Rows are points. Any point is a mix of the corners, with weights that add up to 1. It lies inside the corners' shape when no weight is negative. Is each point inside? If not, which corners have a negative weight?

Corners:
(1): [-54  12  26]
(2): [-35   0 -10]
(3): [ 31  -1 -13]
(4): [ 50 -34 -20]
Points:
[13 -1 -9] => inside
[ 58 -29 -26] => outside (1)
[-12  -8  -9] => inside
[ 23 -25 -10] => outside (3)
[-11   9  -1] => outside (4)
[ 41 -28 -12] => outside (2)
[ 40 -28 -17] => inside
[-62  16  18] => outside (4)
[  9 -10   2] => outside (2)

Corners:
(1): [ 22   7  -5  14  22 -56]
(2): [-38 -10  21  -6 -17   2]
(3): [-27  10 -72  -1  55 -44]
(4): [ -5  30   6  10 -35 -71]
(5): [ 49 -30 -37  22  -4 -15]
(6): [  4   3  25   5 -37  50]
(7): [ 21 -39  -7 -55 -59  -4]
Points:
[ -4  19   2  -6 -19 -31] => outside (2, 5)
[ -9 -13 -11  -8   4  -6] => outside (4)
[-14  -7 -15  -9 -12 -13] => outside (1)
[  4   1  15   2 -32  28] => inside
[ 30 -18 -23 -21 -49 -16] => outside (1, 2)
[ -6  -2  10 -10 -26   3] => outside (5)

Corners:
(1): [ 62 -25 -10  18 -53 -14 -13 -10  -4]
(2): [ -4  44  10  -1 -55 -18 -41  10 -57]
(3): [-26  29  52  13  30  12  25 -44 -11]
(4): [ 18 -33  -1 -14  13 -23  16   3  32]
(5): [ 28  28 -17 -26 -47 -30  40   7   6]
(6): [-45  16  47  51 -22 -24  -9  33  25]
(7): [ 32  -7  56 -36  18  41  56 -27  25]
(8): [-25 -18 -29  39   9   7 -21  49  -1]
(9): [ 18  50  22  35  18 -20 -25  47 -10]
(10): [ 24 -15 -30  30 -58  25 -52   6  30]
Points:
[ 47  -8  -8  19 -39  -1 -20  21  38] => outside (2, 3, 8)
[-23  33  21  -2 -34 -25  -5 -15 -51] => outside (7, 9, 10)
[  1  15   7   6 -26 -15  -4  12  -5] => inside
[ 22  14  -4  -6 -36 -19  13   5   2] => inside
[  7 -11  18   1 -19  14   1 -13   9] => outside (5, 9)
[14 -2 19 12 -4 12 -5 -2  7] => outside (5)
[ 36 -12 -19  -9 -47  13 -12  -1   7] => outside (3, 6, 9)
[58  0 -5 -7  3  0 13 21 18] => outside (2, 3, 6)

Corners:
(1): [  4 -16  23  42 -35  15  -3  -6  55  -9 -28]
(2): [-12 -31   7 -11 -30  11 -17  18  16  -1  -7]
(3): [  7 -23  14   8  18   9  21 -28  37 -23 -26]
(4): [-11 -19 -16  11 -23  -8  62 -26 -21 -29 -29]
(5): [ 24   7  -5  -1 -11   2  -5  29  -8 -23  58]
(6): [ 18  -7   4  18  -4  11 -17   7   3   3 -21]
(7): [ 32  29   8 -24  -5 -10   1  37 -19  -8   3]
(8): [ 14 -25  10  29 -12 -27  21  11 -12 -17 -26]
(9): [-12 -14  27   3 -33  15 -14   5  14  48 -21]
(10): [  8  -6  33 -22 -14  25  -6  29 -23 -27   2]
(11): [-22  81 -43  24  95 -63  -9  33  -1  15   1]
(12): [ -3 -24  16  -7 -31   8 -16 -26   0 -16  13]
Points:
[ -6  18 -10  10  19 -19   5  12  -3  -6  -4] => inside
[ 6  7 -1 10  4 -9 -2 15  1 -4  5] => inside
[  6 -32  16  10 -24  12  11  -9  11 -16 -17] => outside (7, 11)
[ 10   4   5   3  -2  -2   1  15  -2 -18   3] => outside (9)
[  0  15  -3   4  13 -14  -2   8   1  -5  -2] => inside
[ -2 -40  22  -5 -56  20   2   2  -3  -4 -21] => outside (3, 5, 11)
[  4  -6   7   0  -6   2   8   4   1 -14  -7] => inside
[  6   2  -3 -14  -2   2  -7   5 -11 -19  19] => outside (1, 8, 9)

Corners:
(1): [ 53  26  12  -1  28 -16 -32  37 -58 -25 -33 -23  -9  16]
(2): [ 14 -16  27 -32   9   3 -31  65   5 -20 -15 -28 -22   0]
(3): [ 39  23 -22 -11   9   5 -67  24   3 -29 -22  -9 -52  24]
(4): [  2 -12 -15  -8  18  41  19   7  -8  20  -8 -36  32  37]
(5): [-72   9  37 -52   1  19  -2 -34 -12   9  -8 -11 -19 -33]
(6): [-12  12  10 -19 -21 -16 -14 -39  21   4  25  46  -9  -4]
(7): [-26  56  18 -33 -12  27   4 -63  64  20  39  33   5  11]
(8): [-44  34  28  37   2 -14  14 -67  21   1   3  -4 -15 -72]
(9): [-34 -43  13  12  -1  54   9  58 -41  43   3 -43   0 -25]
(10): [-75  36  53 -14  -3 -22  -7 -45  43  19 -10  46  24 -56]
(11): [-34   0 -12 -20 -26  40  26  25 -12   0 -29  -5 -11  10]
(12): [ 22  22  16   6  56 -34 -68  54  -9 -48   9  -1 -38   6]
(13): [ 12  -9   6 -20  40  41  20  26 -28  17 -33 -10   0   8]
(14): [-12 -47  24   7   5  70   6  11 -43   0   5   5  36   3]
(15): [ 32   6  -7 -21  14 -26 -42  35 -49 -43  -3  20   2 -50]
Points:
[ 18  13   0 -10  12   9 -33  18 -12 -14 -17  -7 -22   8] => inside
[-14   1   4 -14  17  10  -9   1 -15  -8  -9   5  -2 -11] => outside (1, 2, 7, 9)
[-13   9  17 -16   8  16   0  -3  -6  -3  -6   6   3  -4] => outside (3, 9)
[ -5   6  11  -5  13  28  -3  18  -4   3 -10 -10  -2   9] => outside (5, 6, 15)
[-19  22   9 -11   7   8  -3  -2  -6   0 -13   1  -3 -18] => outside (2, 6, 14)

Corners:
(1): [-17 -41  67 -32  24 -45  47   1  26   9  25  18   0 -68  19 -39  17  34
 -25 -14]
(2): [ 29  40 -34 -22   6   5 -30 -18 -48  16  40 -16  -9  27  25  -8 -14  37
   8 -32]
(3): [  9  35 -11   0  25 -43  18 -29  -4 -35 -48  14  32 -15 -56  53  28 -50
   6  52]
(4): [ 27 -43 -46  -3  31  27   2 -38  36 -41  30 -20 -51 -37  14 -24  37 -20
  62  19]
(5): [  9  46  10  36 -15  27 -17  -6 -44  11 -13 -14   4 -27 -33 -11  10  -3
  19  46]
(6): [ -8  -1 -31 -22 -39 -17 -38 -32  50  -5 -17   7 -11   6  21  59  28  23
 -13  19]
(7): [-13 -11   5 -10  -7  -7  -4   5  37 -10  20  37  20  21  -5  -4 -16   5
  -6 -53]
(8): [ 43 -65  -4  24  11 -19 -24  31   1 -17 -16   1 -42 -59  41   5  15  22
  31 -22]
(9): [ -7 -46  18  11  21   3  27   0   3 -16 -18 -19  19 -39  40 -28 -29 -10
 -43   5]
(10): [-19 -36   2 -27 -30  -8  24  18   8  27  18  33 -10  15  25 -21  27 -14
  23 -14]
(11): [ 17 -13  38 -30  30 -42  70   7  17  16 -22  16   3  14 -32  33 -39 -23
 -15  -1]
(12): [ 42  20  -4   3  -4 -23  28 -12  26  36 -11  39 -18 -28  35   3 -26 -29
 -12  -3]
(13): [-43 -20  -9   7  31  -1 -10  23  46  28 -27 -17  21 -15  -1  -5 -16 -22
 -31  36]
(14): [ -9  45 -15  33 -32  -3  55  -3 -51 -29  26 -59  10 -53 -16  55 -12  -5
   0  42]
(15): [-52 -48 -37 -14 -20  -8  38  39  33   8 -45 -30  25 -57 -40  45  18 -15
 -60  39]
(16): [ 26   9  16 -19 -36 -42 -36 -65  -7  54  45  24  25   0  12 -51  -9  -2
  -9 -19]
(17): [  9 -24 -67  -9 -10   4 -38  15 -11 -29  -5  19  24  11  30  -6 -33  11
  42  15]
(18): [  7  15  27 -13 -28  28 -32  10 -49 -58  16 -28 -44 -36 -33  52  48  17
  -6   5]
(19): [ -6 -45  38  17  17  -3  21  -5 -40 -39  -3  22 -25 -17   9 -13   7  -6
 -39  27]
(20): [-28 -28 -19  16  15  54 -30   3   0  33 -33  13 -43  -3  49 -52 -33 -18
  12 -20]
(21): [ 43  25  28 -40  50  42 -27  -2 -74  27  41  51  11  31  40  46 -25  36
  11 -69]
Points:
[-12 -33  -1  -7   7 -11   7   1   5 -17   7  13  17 -20  13   7   5   4
  -6   5] => outside (2, 5, 11, 12, 18, 20)
[  7  -5 -11  -1  -8  -9   2  -1   5  -3  -7  -6  -3 -17  -6  12   1  -9
   6   9] => outside (1, 19, 21)
[ 13 -14  14  -6  -1 -12  -1 -15   9  -1   7  12 -25 -19  14 -22  13   3
   2 -11] => outside (13, 14, 15, 17, 21)
[-19  -4   3 -12  -8  -9  26  11  10  -5 -27  10  18 -19 -15  35  -3 -11
 -22  10] => outside (2, 4, 8, 13, 16, 19)
[  1 -21  13 -12  11  -7  10  -3   1  -6   3   0  -9 -16   4  11   5   0
  -8  -6] => outside (5, 12, 17)
[ 13  -8   5  -5   8   3   5   1 -22  -4   9  11  -4 -13  10   3  -7   3
   4 -11] => outside (6, 13)

Corners:
(1): [  3 -40  13  13  -3 -29 -24  47  22   7 -43  10 -39  -4 -42  49   0  26
 -13  12]
(2): [  5  39  12 -47   9   3 -29 -24  22  13  43 -25  52 -12 -32 -55  -9 -38
  18 -39]
(3): [ 33 -31  -6 -17  23 -54  34  29  44   8  -4  25 -31 -55 -28  51  37  13
   3  53]
(4): [-10 -12  18 -21 -28 -17  25   2 -41  -1  23  10  46  53 -18  -4  -9 -26
 -18 -26]
(5): [-14 -40 -20 -27 -24  34  -6 -25 -38 -17 -33 -41 -15 -26  20  17 -14 -46
  -5 -21]
(6): [-12 -29 -15 -39 -13  37 -16   6  13  12 -30  14  -1 -28   9 -55 -19  -8
 -34  32]
(7): [ 19 -44  33  46  12   2  14 -24  -7 -33  21 -36 -12 -29 -12   9  32  29
  24  23]
(8): [ 54  10 -20  12 -34  22 -41  51 -21 -45  22  18  23   4 -12 -14  29 -67
 -20 -33]
(9): [-18   5  52 -56  57  15  41  16 -43 -36 -61  14  -1 -33   0 -11  41  38
  13  17]
(10): [ 61  23  37  27 -19  61 -25  31  53 -36   1 -39   1 -59   2 -27 -19  -6
  29   4]
(11): [-35  19  16 -29  30  18 -19  26  -3  24 -44 -26  41  -8  13   9   5  15
  -2   9]
(12): [ 17 -28  15 -55   9  76  12  51 -19  15  33   0  -5  35  -4 -49 -30 -48
  17 -33]
(13): [-41  21  19 -32  57 -35  42 -13 -58  42 -52  26 -30  40 -32 -19  17 -25
 -51   7]
(14): [-25  29  21 -11 -14  37  22 -16  11 -42   4  16  28   4 -11 -28  23   8
  12  -6]
(15): [-52 -11  -2 -18  51 -43  14  28 -16  19 -27  71 -26  23 -49  28 -31 -51
 -51  36]
(16): [ 65 -60   6 -15 -31  32 -15  54 -15 -66 -21 -21   5 -14  -2  56  51 -22
 -21  48]
(17): [ 46  22  -7  -5 -19  23 -30 -17   2  10  16  34  13 -40 -35 -21  14  13
  -6  10]
(18): [-20 -21 -31  20 -15 -30 -11 -14 -27  -5 -18 -13 -24 -43 -45  -7 -13  11
   6  17]
(19): [-52  -9   7 -27  38 -16   5 -32 -45  16 -44  40 -11  62   9   0   1  -1
  19  23]
(20): [ 45  29 -33  26  45  -4 -32 -32   7 -25  50 -22   9 -21 -45 -44 -17  15
 -27 -38]
(21): [-39  36  35 -29 -16 -10   1  -4 -16  -4  33 -22   9 -17  19  -4  19  11
  18   6]
Points:
[  0 -12   5 -11   1   5   2   3  -7 -14  -4  -3  -5  -7 -13  -4   3 -12
  -2   1] => outside (11, 17)
[  6  -5   9 -11  15   2   2   8  -7  -4  -7   8   3  -2 -24 -11   5  -6
  -8   5] => outside (5, 21)
[  6  -3  13 -10   7   7   1   8 -12 -14  -3  -4   3  -4 -15   0  10  -7
   0   0] => outside (6)
[  4  -4  10 -16   4   5  -4   7  -8  -5  -5  -3   2 -14 -10  -7   4  -7
  -1   6] => outside (14)
[ -6  -9   7 -14  17   7   3   6 -15  -7 -25  11 -11  -7  -9  -2  10   4
  -4  18] => outside (2, 4)
[ 17  19   3 -13   7  19 -29  27  26  -6   9  20  13  -1 -13 -11   0 -16
  -1   7] => outside (4, 5, 7, 9, 13, 18)
